Each row is a point. Each copy is the shape, with its points in the same order, stretched, turned, moved and blurred by noise. Is it also mirrored, or only turned?

Shape:
[[-1.69  1.57  1.41]
 [-0.03  3.09  0.73]
 [-1.30 -2.23  2.86]
 [ 0.73 -1.59 -2.83]
 [ 0.53  1.38  0.45]
 [-1.07 -1.53 -0.02]
 [-2.06  1.64  0.28]
 [ 0.16  1.79  0.12]
 [ 2.06  0.20 -1.98]]
Copy 1, 9 rows:
[[-0.56  0.96  2.00]
 [ 0.73  2.37  0.79]
 [ 0.23 -2.97  3.15]
 [ 0.55 -2.40 -3.07]
 [ 0.85  0.41  0.28]
 [-0.43 -2.08  0.54]
 [-1.39  1.58  1.21]
 [ 0.34  1.42  0.29]
 [ 1.90 -0.84 -2.47]]
Copy 1 is: only turned
Copy 2, 9 rows:
[[-1.41  1.46  0.89]
 [ 0.47  2.79  0.91]
 [-1.86 -2.66  2.05]
 [ 1.83 -1.78 -3.03]
 [ 0.86  0.98  0.40]
 [-1.07 -1.58 -0.59]
 [-1.41  1.73 -0.32]
 [ 0.88  1.61  0.07]
 [ 2.81 -0.25 -1.53]]
Copy 2 is: only turned
Copy 3, 9 rows:
[[-1.79  2.60  1.39]
 [-0.01  3.23  1.11]
 [-2.10 -1.57  2.57]
 [ 1.27 -0.94 -2.28]
 [ 0.65  1.95  1.07]
 [-0.66 -0.55 -0.24]
 [-1.87  2.53  0.54]
 [ 0.16  2.36  0.93]
 [ 2.43  0.45 -1.37]]
Copy 3 is: only turned
Copy 4:
[[-1.42  0.44  2.28]
 [-0.52  2.43  1.56]
 [-0.08 -3.30  2.94]
 [ 0.72 -1.41 -2.40]
 [ 0.38  0.87  1.01]
 [-0.34 -2.31  0.30]
 [-2.07  0.41  1.29]
 [-0.14  1.13  0.83]
 [ 1.68  0.65 -1.42]]
Copy 4 is: only turned
